Each row is a point. Two turns around zero, p and q, are shown by what they do to some points. Where does a point land after both, in the order given? Backwards means that the second turn is done in reverse. Each puzzle has new turns, and all numbers are rounded.

Turn p:
[-28  61] => [ 1 67]
[ 24 -16] => [ 15 -25]
[  4 -45] => [-16 -42]
Turn q:
[-21 -26] => [ 16 -30]
[-65   5] => [-30 -58]
[31 16] => [-2 35]
[56  5] => [18 53]
Where do these land?
p, then q: [-69  26] => [-69 -26]
q, then p backwards: [ 35 -41] => [40 37]
q, then p: [ 0 13] => [-9 10]
q, then p backwards: [ 50 -22] => [20 51]
p, then q: [-17  24] => [-29   7]

Turn p:
[ 62 -18  12 -23] => [-58  17 -17 -30]
[ 25   0 -11  12] => [-23  15   5  11]
[19 26 14 -3] => [  1  32  -9 -11]
[  5 -20  24  19] => [ -9  -8 -32  14]
[-14   5   4 -23] => [ 14  -8   4 -22]
[-97   7 -43  17] => [ 74 -48  50  37]
Turn q:
[-44  38 -46 -47] => [ 78  21   0 -34]
[ 20 -16 -25 -23] => [  4 -25  20 -28]
[41  7 27  9] => [-25 -33 -23  16]
[ 0  1 18 53] => [-42  25 -22  16]
[-17 -29  28   8] => [-15  12  24  32]
Where do these land?
p, then q: [ 42 -19  46  33] => [ 16  49  -7 -52]
q, then p: [-45  -4 -42   4] => [ 12  45  -2 -41]
p, then q: [-43  22  -5  -8] => [-23 -43  -5   6]
q, then p: [ 54 -36  46 -19] => [ -3 -61 -37  39]
q, then p backwards: [-17  29 -27   0] => [ -4  27  30 -14]
p, then q: [  9   7 -18  -8] => [ 9  1 -5 20]

Turn p:
[ 35 -16 -14  15  15 -39 -29 -35] => [ -7   0 -18 -11  45  47  27 -14]
[-10 -19  -8  17 -53  63 -25  65] => [ 56  -1  60  28 -66  18 -15  12]
[ 21   8  -2 -25 -63 -31 -39 -13] => [ 47 -33  -2  41  44  12  -1 -24]
[ -8 -21 -14 -17  34  53  89  92] => [  3  21  57 -86 -69 -55 -46  20]
[  0  18   4 -31  34 -17 -42 -50] => [-16 -26 -52   9  38  11  23  34]
[-36 -24 -15  -9 -17  36  23 -56] => [-22 -43 -16   7 -45 -22  40 -27]
[-42  20 -10  44  12 -40  11  91] => [ 16  94  59   1  10 -34  -1  24]
[ 22  47   3  18  21 -14   8 -41] => [-16  25 -63   0  17   7  -8 -14]
[ 18 -14  55 -13  17 -11   4 -51] => [-60 -36 -22   8  25  16 -19  -8]
Turn q:
[ -3 -14  48  11 -19 -48 -26  54] => [-45   5 -50 -25 -20 -53  19  16]
[-11  14   1  -9 -42 -55   5  -2] => [-17  18  26 -30 -32 -44  -9  -6]
[ 28 -11 -16  15  22 -24 -61  -9] => [-47  18 -19  13  36  -2 -14 -41]
[-35  38   9 -15  73  88   0 -83] => [ 62  -7  53  23 105  58  22  30]
[-29  56   5  83  56  62 -15 -60] => [-24  15  42  24  83  79 -10  72]
[ 48   9   1 -32 -30 -19  33  44] => [  9 -11 -22 -47 -60   4  11 -32]
[-16 -12 -37 -26 -21   5   0  43] => [ 26 -24 -24  -3 -24 -22 -43  -9]
[  0 -35 -10 -15   6 -25  61  16] => [  6 -47  15  17 -52 -13  21 -13]
[ 19 -44  -1 -12 -45  16   4  -4] => [ 28  32 -20  28 -38  -7   4 -17]
Where do these land?
p, then q: [ 40  12 -38  63  -8  11 -14 -18] => [ 44  28  26 -10   3  63 -21  -3]
q, then p: [-34  -2 -15 -23 -14   9  50   9] => [ 10 -19  36   4  20  33 -31 -22]
p, then q backwards: [  7  12 -11  51 -29  49 -64 -31] => [ 50 -51  -4  27  -5  61  42   0]
q, then p: [ 67  11 -22  34 -37  10 -42 -54] => [  6  16 -84  51 -40 -13  -6  24]
q, then p backwards: [ 15  37 -45 -10  68  18 -43 -50] => [ 61 -31  32   5 -27 -80 -14  -1]
q, then p: [-12  13  42 -23 -45 -20  21  12] => [ 30 -12   9  -4  40 -37 -32 -22]
p, then q backwards: [ 36 -45   2 -10 -59  27 -14  20] => [  4   9 -59 -27  19  17  56 -14]
q, then p: [-44 -42  37 -16  46 -38  37  -3] => [-52  20  60 -26  24 -15  -1 -45]
q, then p backwards: [-17   8  46 -28  39  -2  49  57] => [-12 -31 -46 -68  20  28 -17 -34]
p, then q backwards: [-58  -4   4 -39  40 -64  20  58] => [-81  33  48  -3  -4 -44 -31 -40]
